Rows are points. A path goes straight from each point to the next, and from the last back to the first. The post is the endless flat space through its rows: a point in 2 columns, a line in 3, a plane in 4, and so on, so that a path can go around it. How many times does the path go around the post? Going back the other way cancels.

Post (1 x 2):
[[ 4 -7]]
Path (25 x 2):
[[-24   5]
 [  2  26]
 [ 80 -10]
 [ 33 -37]
 [-22 -79]
 [-23 -30]
 [  5 -69]
 [ 57 -24]
 [ 39  45]
 [ 77  13]
 [ 28 -40]
 [-56 -61]
 [-16 -18]
 [ 19 -82]
 [ 73   5]
 [ 21  25]
 [-15  15]
 [-46 -16]
 [  9 -43]
 [ 44 -17]
 [ 38  16]
 [ 24  16]
 [ 61 -18]
 [ 10 -77]
 [-35 -45]]
Times around: 0

Post, 3 rows:
[[ -9  -3  44 -67]
 [  6  22  -4  -1]
 [-19   8 -58  15]]
Path (15 x 4):
[[-47 -25 -43 -85]
 [ 33 -48  57 -78]
 [  9   3  -8  14]
 [-39 -24   0 -31]
 [-95  -8 -23 -29]
 [-37  -3  14   1]
 [ 15  11   9  33]
 [-33  12  28   1]
 [-27  60   1 -24]
 [  8  44  -3 -46]
 [  5 -13 -47 -44]
 [  5  -3  -4 -10]
 [-47 -30 -12  -8]
 [-10  60  21  11]
 [ -8  62 -40   7]]
Times around: 2

Post (8 x 9):
[[ -4 -11 -33   0 -15 -54   7 -18  12]
 [ 30 -35 -11  46 -24   2 -29 -11  27]
 [-50  -5 -27  32  -8  12  29  33  41]
 [  8  -2   2 -22  57  36   3  43  28]
 [-23  20  29 -47   6  15  92  13  47]
 [ 18 -52 -35  16  13   6   4 -64 -43]
 [  7  -9 -24 -27 -95 -16  14 -32  -4]
 [-13 -42  51  34   9  -9 -22  41 -21]]
Path:
[[-15  -1  22 -14 -46 -58  26  12 -24]
 [ 39  -9  10 -54 -44 -73  -1  49  -1]
 [-17 -18 -34 -62 -20   6  23  27  -7]
 [ 12 -16   6 -35 -11 -13  16  -7  78]
 [-40  20 -27 -62  37  24  -6  20  -3]
 [  7 -13 -22  12  21  43 -39  29 -11]
 [ 15  13   0  -9  23 -31  55  -4  30]
 [ 14 -24  29  42  15 -58  53  25  14]
 [  8   0  -7  -9  28 -42  63  21  56]
 [ 28 -14 -27  -8 -17 -35  17  -8 -39]
 [ -1 -22   8  13 -49 -22  66   0  60]
 [-34 -40  30   7   1 -69  -4  55  17]
 [  0 -20   9 -37   6   1 -14   6  27]
 [ 33   7  -8 -13  -3  37 -23   6  39]
 [  5   4  51  32 -48  32   6 -28  34]
 [-60  21 -12  15  -6 -13  28 -18 -31]
 [ 34 -16 -13  31 -64  15   3 -15  23]
 [ 11 -35   6  10  39 -23  46   9 -14]
 [-36 -34 -46  36   9 -75  -8  12  15]
 [-12 -14 -95 -23 -11  29  24 -12  -1]
 [-26 -30 -20  49 -29  23  41  30  23]
 [ 30 -27 -63   6  58  51 -17  25  51]
 [ 26 -60  -6  -1   6  25  -4 -27  34]
 [-66 -10 -75   2 -56  40  22 -27  79]
 [-27 -23 -36  10  15  32  11 -31  -7]
 [  9  35 -48 -23  21  58  14 -31 -19]]
Times around: 3

Post (13 x 14):
[[-22  17  22  -1 -36  -3  23  -6  14 -19 -11  23  14  32]
 [ -6  -5   4   0 -38  38 -19  -7  11  20  -6   1 -26  23]
 [-38  27  37 -15  -5 -26 -12 -31 -66 -17 -25  -1 -14  21]
 [  3 -12  17   3  -4  28  -7   8 -23 -30 -22 -41  -6  -8]
 [ 37  -9 -24 -25  36  -9  10 -29  18 -31 -19   3  20   3]
 [  4  -4  -2   6 -20 -21 -47  24  39   5 -15  31   0  22]
 [ 21  58   5  -7  56  10 -13 -46 -95 -50 -19 -35  57  24]
 [ 19  15 -14  47 -29 -11  13  17  37  25  10  -9   4   6]
 [ 26   2 -17 -27 -37  -1   4  -2  16 -31  28   4  -6  20]
 [  6   4 -11  16 -14  -2  14  54  27  58   4 -15  19   5]
 [ 14  20 -34  -8 -39  21   2 -11   1 -13 -26  -9  10  -7]
 [ 55   7  30  23  -4 -41   6  41  23  39   3  59   8   3]
 [ -3  14 -26  -1   2  21  -4   7  24 -20   9  29 -19  -4]]
Path, 31 rows:
[[ -3  15   3   6  33   2  -1  44  19   8 -10  27 -16   8]
 [ 44  -2 -14  22 -25 -11  27  13 -12 -13 -24 -15   4   5]
 [ -3 -10   7  19 -16  37  40  22 -14  11  22   2  -8  -7]
 [-30  -5 -14  -4  -5  29  -8 -29  24 -12 -18 -14   7  17]
 [ 12  11 -15   6  -5   5   6 -22  33   9 -22   5  41 -22]
 [ 50  24 -16 -36 -33  27 -35 -19 -11  36 -26  -5  30   3]
 [ 14  40  26  36   4   7  34   9  20   0  23  -4  26  43]
 [ 33  38 -12 -20  14 -29 -11  50 -34 -21  13  -5   9  34]
 [ 25  30 -51  34  35  21  26   9  11   5  -4  22  24  -1]
 [ 52 -45 -36 -33 -45  -1 -41   2 -12 -26  15 -30  -9  21]
 [ 41 -34  50  14 -37 -47 -21  25  22  -2  45  27  20  28]
 [ 34   0   6 -17 -32  46 -11   7  37  -8  27   5   0  -5]
 [ 12  46  12 -11 -15   7 -27  13 -21 -19  33  -9 -33  -3]
 [ 17   3 -29  11 -12  15 -52  26  30  30 -21  21 -21  28]
 [  4  -8  10 -10  35 -19  10  -5 -26  -8  -4  12 -12  27]
 [ 37   1 -35  -4  -3  -2  16 -60 -11 -15 -40 -26  44  -2]
 [ -2  41   1  34  -3  -6  -7 -13 -30  -4  -4  -7  15 -17]
 [ 12  19 -11 -13 -31  39   1 -14 -11  16  -2 -20  -1   1]
 [-13  11  -1 -34   3  -2   7  -7  -5 -31  -2 -22 -10   5]
 [-14  38 -26  15  -6  43  10 -28 -13   3 -69 -25   6  34]
 [ 22 -23  -5  -3  23 -51 -21  -8  -9 -19 -23 -25  27  28]
 [ 15 -35 -24  -5 -21 -72  -9  11  13  30 -34 -10  33 -14]
 [ -8 -15  14  29 -20  19 -39  49  31   7  -1 -13  38 -14]
 [ 27 -13  30  11 -31 -27   1  49  60  -3  -8  26  19  11]
 [ 11  22 -13 -33 -33 -21 -31   0 -11   5  33  -8 -10  30]
 [ 34  12  -6 -28 -30  41  10 -57  -8 -38  18 -17 -21  58]
 [ 26   4 -21  22  -7 -27   4  -8   4  -2   9 -16  -8  16]
 [ 26 -20 -28  18  -9  16 -18   8  12   0  -4  24  16  17]
 [ -8 -16   3 -18 -35 -43  41  21   3 -13 -21 -11  44   7]
 [-12   3 -15 -13 -32 -29 -27   4  20   5  -8  10   0  -4]
 [ 16  48  25  26   8 -10 -17  -6  -4  -6  -2 -19  24  14]]
Times around: 5

Post:
[[-13 -13  16  32   7  -6 -32   9  -2  14 -26 -12   7 -17 -30   3  42  75]
 [ 25  -4   7  -9  27 -35  -1   7  19 -12  12  -2  13  67   9  -8   6 -58]
 [-32  -8  46  -3 -48  27   0 -54 -40  25 -14 -24  -5   5  16 -31 -25  25]
 [ -6 -23  -1 -22 -13 -17   4 -15  22   1   5   1  28  22 -11  58   7  41]
 [ -2 -12 -10 -29  10  -9 -32  26 -20  24  -6  22 -17  10  20  40 -14  25]
 [ 14   1  15   1  15   3  10  34  17  -4  27  -5 -30 -12 -12   3   9  -2]
 [ -9  11   7  19 -62 -28 -11  22   7 -20  33 -12 -24  15  30   7  -4   7]
 [ -4   3 -10  -9  22 -63  -7  -7  21   1   9 -25  32  27 -17 -11  -8  30]
 [ -3  -3 -19 -22  -3   6 -18  32  63  -7   8 -18  25  13 -31   1  18  -4]
 [ 15 -40 -25 -12 -22 -45  -4   3  18  11 -10  37 -36  14  35   2 -34  -7]
 [-22   2   8   0  13  42  22  32 -56 -56   2  53  15  28  21 -49  16   5]
 [-34 -13  -5   0 -32 -14  16   4 -23   2 -18  -5  16  24 -26  26   6  39]
 [-36  -4  27  12 -26   3  11 -16  27 -23  13  17  23 -13 -29  16 -16 -39]
 [-29  11   0  -8  -8  16  24  45   9  -5 -25  10  28  -4  22   8  28  27]
 [-22 -23   4 -24 -41  21  -8 -30  -1  80  33  16 -14 -29  17  13  -1  -8]
 [-11  29 -18 -17  30   5 -15   4 -12 -31 -29   3  -6 -12  -8   9  46  20]
 [ 10 -18 -22  39 -12  -7   9  -6  16 -17   4 -45  17 -32  -8  11  -5   4]]
Path, 32 rows:
[[-19   3  -1 -23  26 -60 -20   3  13 -16   5  38  12 -33  -3   2  14   6]
 [  6 -15  39 -11 -21 -30 -23  14  15  20  34   2  14  32 -32 -51 -26   1]
 [-22  13 -19 -16 -52  -4 -10 -11 -19  46  -7   1 -20   7  12  -9  12  37]
 [-10   6   6 -35  10  21 -17  17  56  12 -20   8  -3   0  18  19 -13  38]
 [-44 -17  -6   5 -17 -17  -3 -12  29   2   9  32   2  -4  16 -24 -15  -6]
 [-31 -12  21  -2 -31 -21   4  -3   7  24  -1 -24 -10 -13   1 -10  -4  10]
 [ -3 -32   8 -20 -36  20  -3   2  19   4  24   2   8  22 -12   3   8 -12]
 [ 16 -24   5  10 -25   8  19  15  -9  -7  -5   3  18  25  22  -2  12  -4]
 [-22 -31 -49   2 -34  22 -13  39 -25   5 -12  -3  54 -24   7 -39   9   7]
 [ 35 -36  -1  14 -44 -22 -37 -23  -5  42   2 -19 -19  -7  -2  55  -3 -10]
 [ 22 -23 -14  18 -51   1  11   4   0  53  -1 -28  -9  38  26  29  36 -17]
 [  7  29  31  27  -1 -33 -10  15  28  18   2  -8 -12  -7  -8   9 -10  14]
 [-14   7  26   7 -20   2   3  28  -9   7  23  27  19  28  26  -9  13 -30]
 [ 17 -27 -24   3 -19 -49 -33  44  30 -12  52   0  -6 -26  20  19  -8  10]
 [-24  -1  29   1 -11   9 -18   3 -19  -8  95   0  31  13  10 -20  19  22]
 [ -2  -9 -17 -12 -30   3 -17  23  36  29  26 -62   4  15 -10  17  -6   7]
 [-22   0 -18   8 -27  -3  19  12  14 -29  16  34  16 -20  34  84 -38   1]
 [ 10  -9 -12  34 -36 -18 -53  52  33  17 -33   7   5  13  14  -8 -13  -8]
 [ -7  15 -33  -2 -36 -28 -10   7 -20 -47 -48   1  38  32 -16  36  17  39]
 [-27  28  41  -4  -6  39 -24  -6   7 -24 -18   0   6  -7 -53  45   2  28]
 [-26   2  -4 -44 -14  23  37 -20 -36  14  36  -5 -11  29   6   6 -39 -16]
 [-11 -18 -31  11  -7 -12 -28 -16  20  14  -5 -14 -29 -48   9  10  17  13]
 [-25  -9  32 -31  22  32 -13  33 -39 -33 -28  49  -5  25   6 -16   3  47]
 [ 15 -23   1   7 -10 -24  14   2   6   4 -22 -24  42  -4   9  22  14  26]
 [ 12  -7 -26   7  -7  -2 -20 -18 -34  -5 -25   7  -7  32 -29  21   1 -32]
 [-31   9  24  41  13  -9  10  -8   9 -20   7  18  41   6 -56   4  23 -17]
 [-24  -4 -16  29 -32   4   0 -14 -28 -19  12   5  -1  18   0   5  46  20]
 [-29  -7  -2  31 -24 -22 -38  -6  21 -52 -25 -20  -5 -13  -7  11   8 -13]
 [ 19 -21  31  -9  19 -18  -7  40  30 -21  32 -25  19  47  12 -50 -14  40]
 [-37  -2   4  17  10 -25  -1  31  26  41 -47  -5  -3 -22 -14 -19  29   3]
 [ -8 -37 -37  25 -23 -26  -4  18  -8   3 -11 -16  15  31  15  -1  -6  20]
 [ -5 -34  20 -14  12 -12 -23   5  23  16 -26  -3 -18  11 -30  -8 -14  12]]
Times around: 2

Post (17 x 18):
[[  9  38 -30  28  -6 -31  38  16   4 -38  21   8 -19  30   2 -20 -10   7]
 [  4   7  37  10 -20  33  14  19  39  37  12  -9   1 -20   5 -25  15   8]
 [ 26  19   5  18   6 -46 -13  -6 -15  17  36  10 -23  -5  -9 -33 -19   7]
 [-26 -25 -27  17   8  -2   5 -23  22 -37   1 -11  33  -2 -51 -17   0   3]
 [ -6   8  -5   9   0  -8  18 -26  29 -12  15  19 -31   8  47   1  27  -5]
 [ 19 -71  25  27  12  14  19  28   2 -12   6 -20 -30  37 -18  -5 -26  42]
 [ 31   1   7   9   0  -1  -2  23  25 -13 -19  30 -12  15  -1  10 -45 -26]
 [ -1 -27  22  15 -30  13  -7 -13  26 -10 -36 -14   6 -16  23  -5   8  38]
 [  3   7  23  32 -27  -8 -11 -15  32  35   1 -20 -15  29 -32 -15  30  33]
 [-13  -9 -28   1 -49  -7  29 -21  26  15  21 -45 -23  30 -14 -12 -19  25]
 [-31  20  -9  25  -6 -30  27 -31  33   2   7   2  34 -40 -11  17  -5 -15]
 [-27   1  14  13 -37 -18  -7  12  11   8   6  10  14 -38 -35 -14  18 -13]
 [ 45  44 -27 -11  -3 -53  53   9  22 -10  22  14 -15  11   4 -22  14 -25]
 [  5 -25 -23  22  -9  -4  27  -1  -2 -53  39  29  33  16  12   3 -10   5]
 [ 28  35   4   4 -21  11  12  -6 -18 -19  11  27 -18 -26 -19  -4  39 -21]
 [ -4 -15  38 -17  34  -3 -14  19 -32  45 -31  -4  -1 -11  -9  -9   7   8]
 [ 23  -7   0  34 -23  -8  10  12 -18   1  -7 -10 -26  11 -16 -32   3 -38]]
Path (30 x 18):
[[  7 -60  23   9 -21  26   0  48  21 -15 -15 -50 -13   3 -36 -35  49  41]
 [-48  17   3 -36  -6 -23   6  26  20  -5  -8 -14   9  -5  18  32 -51  21]
 [ -7 -57  32  20 -20 -42   5   9  16   8 -38 -37  -4  16 -28   5   0   3]
 [ 52 -11 -30  11  -1 -59  38   7  65 -38  30 -26 -47  40  -6 -47  33  21]
 [  4  30 -32 -29 -47  49   0   0  27   1  10  26 -15  20  18  47 -26  18]
 [-15   4   8   3   9  14   0  -3  26  17  11  36 -19  -2  19   5 -12  43]
 [ 14  -3   2  -2 -15  17  21  29  51 -23 -35   2  18  13  22 -45  -6 -15]
 [ -3  27  -5  -2   5 -41   0   4 -15  -4  12  -4 -41   2 -11 -12 -41  14]
 [ 48  27 -15   3   7 -24  34  -9 -16 -65  38  40  -4   4  54 -19  19 -18]
 [-30  50  22  14 -28 -39   0   9  14  23 -15  10  15 -29 -16  39 -18 -14]
 [ 45  -4 -25  -4  -8  18  34  26  28 -47  31 -17  24  21  51 -16 -32  22]
 [-28  12 -11  32  -6 -39  64  67  40  44 -40 -26  95  36 -10   9  -4 -13]
 [-16  24   6  41   2  -3 -18 -22 -44   1 -12   9 -17  -6  14  -4  -6  27]
 [-37  26   8  25 -19 -24  16   7  34  27 -26  -4 -10  20 -50   4  69  -2]
 [  8   0  -7   9  13  29  29  68   0   2  23  29 -33  33 -11  -2 -16   2]
 [ -7 -57  36  37  -5 -51   3  -5  42  -6  24  38   4 -22  12 -38  34  19]
 [ 35   0 -31  -8 -25 -16  61  23  26 -26  49  11  38  40 -33 -55 -28 -47]
 [-26 -25   6 -16 -21 -14 -11  -3 -13 -28 -26 -12 -35  11  19 -15  32 -18]
 [ -6  28   2  27 -34 -17  11  21  55 -20  30  -4   7 -14 -18  -7  18  22]
 [-22   4  17  31  -9  14  22  30  -3 -17   0 -17   8  -8 -46   2  44  -5]
 [ 10  17   4  34   7 -15 -18 -13  20  42  15   4 -37  23  -4  10 -53  -8]
 [-37 -26 -14 -18   7 -16  49  37 -14  17  -5   6 -13   7 -28  22  -2   4]
 [ 80  19  12 -13 -41 -26  45   9   3  18  10  26 -24 -19 -18 -10 -37 -24]
 [  2  -8  12  18 -49  -5   4 -26 -11 -22   7 -25 -54  -9 -10 -39 -12  24]
 [ -4 -28  13  10 -13  -3  56  52  -8 -33  11 -52  52  18  40 -17   7  57]
 [ 28  20 -27  31  29 -35 -25  10 -11 -31   1  15   2  30  25 -22 -19 -17]
 [ 15 -11 -33  -8 -10 -24  47   6  -2 -15  11  22  19 -13  42  18   6  33]
 [-40  -3  16  45  -3  21  25  -5  52  27  17   6   9   6  10 -36  19  -9]
 [  6   5 -10 -32   2   3  13   9  -5 -22  27 -10 -37  34  -4 -36 -13  80]
 [-25   0   6  25 -28 -43  47  48 -17 -29  -7   2  37  11   0  24   2   5]]
Times around: 4

Post, 17 rows:
[[ 13 -36 -17  39  -4  -6 -18 -26   6 -31 -35  12 -10   2   7 -49  82 -41]
 [-19 -33 -44 -10  27 -18 -22  -4 -30  41 -15 -38 -10 -23  26  21 -10  24]
 [ 27 -38 -39  13 -36  38  -3  19 -27  18 -31 -39  41   0  -9   1   4 -24]
 [ 30   1 -20  18  -3 -38  19  -9 -15  -8   5  62  31  10   2 -62  -9  11]
 [ 14 -17  10  18  21 -25   7  23   8  15 -20  22 -36   7  22 -14  13  19]
 [ 42 -58 -73 -11 -34  37 -32  -7 -28  29 -24   1   0   7 -39 -23  59 -51]
 [ 10 -20  32  16   7 -37 -41   7 -18  -1 -23  37   2   8   2 -53  -6  10]
 [-11 -16  19 -24   8 -50 -20 -51  56   9   9  10 -56   3  46  14 -38  19]
 [-33  11  33 -20  45 -10   3   0   8 -45   3  -2 -21  -1  46 -30 -26  41]
 [-15   9 -18   9 -22  25  -5 -18  -6  22 -19  10 -14 -10  25 -26 -21  11]
 [-46  -2  -8 -21  23  -5  13  18  22  34 -26 -19  -1  16 -14  37 -20  13]
 [-40  15  -4  24  -3 -11   7   1 -16 -14  11  -8 -32  16   8  34 -14  20]
 [-13  37 -13 -35  41 -26 -29  -4  22  14  14 -29 -25  13  33  31  -5  11]
 [  9 -30 -18  -1 -14   6   4 -27 -25  27 -27 -15   0  53  -6 -15  41 -21]
 [-16   0  27   1  36 -26   2  29  20  20  37  18   0  12  26 -31   3  22]
 [ 21 -53 -53 -22 -14  30 -28 -24   9  47 -32  -3  23  -3  10  34  46   4]
 [-13 -16  22  -2  18 -20  -1  22 -15 -15 -12  25  -2   5  58 -26  -4 -13]]
Path, 31 rows:
[[ 32 -60 -38   0 -14  39   5  13  30  95 -49  23  33 -48  27   5  28  22]
 [-21  25  19  -3  47 -70  28   9  24  11 -12  -6 -42  28  38   4 -12  21]
 [-24   6 -12  45 -38  33  31 -19   2   1 -35   0  12  12 -18  19  19  36]
 [  0   4  -3   4  62 -53   2   7 -13  16 -37 -19 -20 -17  44  32  10  23]
 [ 23 -23  -3  52  11 -51 -20 -67  24  12  16  20 -11  21  39 -18  43 -17]
 [ -9 -29 -60 -23  10  37 -23 -16 -14  71 -44  19 -16  -6 -25 -45 -14  18]
 [-10 -51 -59  53 -15  11 -13 -18 -38  39 -29  -4   0 -37   0  -1  24   9]
 [-13  25 -12 -21  61 -12  15  41 -10   9  15   4 -20 -18   2   3  -5  39]
 [ -7 -23 -10   6 -20 -35 -20 -24 -10 -32  13   4  -3   2  17  39  44  11]
 [ 15 -37 -16 -38  -2  18 -19  11  21  38 -16 -34  25 -14  14  16 -19  31]
 [ 26   2 -10 -41  34 -39  20  -7 -28 -30 -26  30   7 -22  70 -61 -24  10]
 [-22 -33  19  36 -40  18  16  25 -36  16 -46 -28  48  -6  15 -21 -32 -32]
 [-31 -16 -30 -16   9  33  22 -48 -32   5 -56  30 -10  -7  29   6   5 -20]
 [ 23 -53  -1  16  49  -4   2   9 -24  32 -28  38  -1 -11  27 -63   1  60]
 [  4  -3  -4 -24  18  -8 -83  39 -28 -18 -22 -10  15 -32  23 -13 -55   1]
 [ 62 -46   9  49 -65  -6  21 -18  22  64 -23  50  -3  49  43 -42  55   5]
 [  7   0  35   3 -19 -24  14  38 -37   4   0  27  53   2  44 -73 -39  24]
 [  5 -23 -35 -44  39  15 -25  22 -13  24  17  -3  35 -31  18 -16  16  18]
 [ -8 -32  25 -69  51 -28 -53 -17 -13 -19  15 -50 -19  32  41  41  -4  -2]
 [-15 -15 -21 -34  82 -19  20  -2 -27   5  -6  34  16  37 -21 -77 -13  25]
 [ -4   7 -12  36  -4 -24 -52 -62  22 -19 -20  11  23  10  61   1  28   9]
 [ -7   8 -33  -8   9  -2 -28 -34  36 -15  28  12   6  18  24  26  31 -42]
 [ 14 -10 -34  -4   6  -5 -16 -37  17  55 -16   4 -29   4  -4 -20  26 -17]
 [-21  22 -48  42  21 -14  45  10 -70 -24 -10 -14   1 -18   6  24 -11  40]
 [ 13  37  -7   0   3   1  12  -4   8  40  -3 -16 -40   0  16   8  20  33]
 [ 48  16 -28  21 -31  24   4  40 -29  33 -15 -24  30  20  27 -39  15  24]
 [  1  -7 -54  25 -57  11   6 -27 -16   1 -79   2  11  22  36  -6   9 -13]
 [-18 -17 -11   1  -8 -17  10  -7  42  -3   7  -3 -55  -3  52  22  25 -27]
 [ 17 -22   6   1 -21  -6  -2 -20 -14  94  -9  21 -10  57  -2  36  75 -32]
 [ 26 -54  -2   1 -29  26 -24  -7   5  54 -28  79  37 -15  22 -14  -5 -22]
 [ -6  14   5 -13  36 -47 -16 -35  -1   1  43   2 -37   2  49 -10 -19  21]]
Times around: 1

Post, 17 rows:
[[-34  16  -8  -1  -5 -49  13  -5  30  43 -20  -1  15 -12  36 -37 -10  -5]
 [-25  17  27  20  -6  19   0  23 -36   5 -19   0   6   8  24   4 -25  -7]
 [-19 -30  58  34  35  17   5  14 -16  -4  -4 -21  27 -40 -32  22   9   1]
 [ 16 -18 -34 -32   8  13  44 -15  -8  -5  -3  19 -11 -22  54  21  17  -3]
 [ 17   7  23  13  21   0 -41 -17  -8   2   3   2  11  44   3  22   2  43]
 [ -1  15  -6  -6   1   4 -12  -8  28 -16   1  23   7   4   3  26   8  10]
 [-19   0  19   9  20 -21  20   2   8 -24 -20  -7  22   4 -37   8   4 -16]
 [ 22 -12  20 -20  28  49 -38  19  14 -65   5 -10 -37  36   6   5  26 -34]
 [-13  29 -39  24   6  -8   7  30   4  35 -34  -5  18   4  18 -19 -19  19]
 [ 10  -5  -5  28  12 -12  27 -13  20 -34 -10   4 -23 -12  20  -7  10 -31]
 [ 20   1 -21  -2  10 -30  16  14  49  14  -2  -9  41  27  29  30 -10  40]
 [ -4  31 -23  36  33  24 -10   2  12 -19 -24 -11  10 -28  51  53  14 -77]
 [ 36   5 -39 -19   5   9   9 -29   6 -45  14   2  43 -23   3  48  32   4]
 [  1  -9 -19 -26  -1 -24   4 -22  26 -11   2 -10 -11 -23  -1  10 -20 -16]
 [ 16  19  20   6  38  62  13   9   1 -19  16   7 -32   6  19 -11  -6 -18]
 [-20   2  18   0  19   9   0 -11 -15 -29   0 -28  -8 -18 -17  20  22  18]
 [-24   3  52  50 -22  -2 -22 -25 -10  26 -12  -9 -12 -18 -28  -6  12 -65]]
Path:
[[ -1  -2  29 -10  -6  -4  -6  -1 -13  -1   3  -5 -23  13  28   4 -12   9]
 [  2   2  10  -1  -8   7  72 -19   6 -34 -35  -7 -19 -31 -19  30   7 -84]
 [-28  35  11 -29 -31  -2   1  14  18  50   4 -16   8   2  41 -55 -57  32]
 [ -1 -21 -52  -4  49 -19  54   8   3 -49 -35 -55  15  18  25 -28  11  -1]
 [-13  11  -9  40  50  29 -42  39  43  30  38 -45   5 -34 -56  31 -12  38]
 [  7  35 -39  37 -13 -38  32  10   4  -7 -20  11  -7  32 -39  -3  23 -20]
 [ -3  27 -37  -1  24  -6  73   6  -6 -17 -25  -2   9 -50   8 -18  12  13]
 [ 37  -7 -39 -36  -5  17   9   2  35 -49 -19  53  38  22  -4  95   8 -16]
 [ 11  40 -28  18  66  16  42 -20  51 -47   9 -40   3 -21  41  -6  28 -36]
 [ -4   5  13  69  49  30  22  38  34 -30   2 -10   2   2  26  45  -8 -31]
 [ 43 -12 -12 -15 -22  10 -28  24  -6 -36  19  -8  -4  36  31   5  -7   0]
 [ 30   5  28  18   4  16  59  19 -54  -3 -16  15 -16  22   6  -6 -34 -56]
 [ -6 -29   7  -5  -8 -36 -42  -3  14   0 -31  15  18  -2  11   9   5   1]
 [ 27  66 -19  -4  37  53  -6  -6  29 -32   7  17 -34 -11  11 -40  15 -38]
 [ 21  32 -17  18  49  18  43 -51  27   9  -4  12   3 -35  31 -13  19 -27]
 [-32  14 -40  -9 -18 -35 -33 -37  36  36 -24  25  52 -15  68  30  19  -1]
 [-26  17  -9  53  65  53 -25  -2  29  33  18 -23  19 -74  40  80  16   0]
 [ 18   3  14   7  -2   9   1  30   5 -41  -9  25  10  64  32   2  22 -17]
 [ 74  24 -37  -2  45   1  48  32  31   9  18  34  38  31  29  -6 -28  79]
 [ 36  12  31  -3  40  44  55 -18 -33 -29   6   5  -7   3  30  22   1  10]
 [ 13  55  16   7  38  44  41   3  22 -29 -15  14  35  46  44  -7 -14 -10]
 [-28 -31 -32 -51 -38 -54 -19 -27 -11  -3 -37  23  54  13 -18  39  38   4]
 [-45 -11  18   3 -35  28  11  46 -60 -14 -17  20 -29  -2  -4 -30 -14 -44]
 [ 27  34   0  23 -13  33  47  38  18   4   8  24  26  25   3 -22   1 -30]
 [  5   9  21  -2  -8  -1   2 -30 -10  -8  -3   5  -1 -18 -47 -23  46  14]
 [ -9  22  56   4  28  51   4 -52  -7  -1  21  13 -40 -29 -39   2   7  15]
 [-18  25  22  23  56  52   1  12  10 -38   0 -21  -4 -15  34  22 -10 -46]
 [  3  47  23  32  28  17  15  41  36  -5  12  32  35  57  17 -33 -48   2]
 [ 19  58  -9  41  17  20   0  19  43   5  28  12  17  12  22 -17  -9  -5]]
Times around: 5
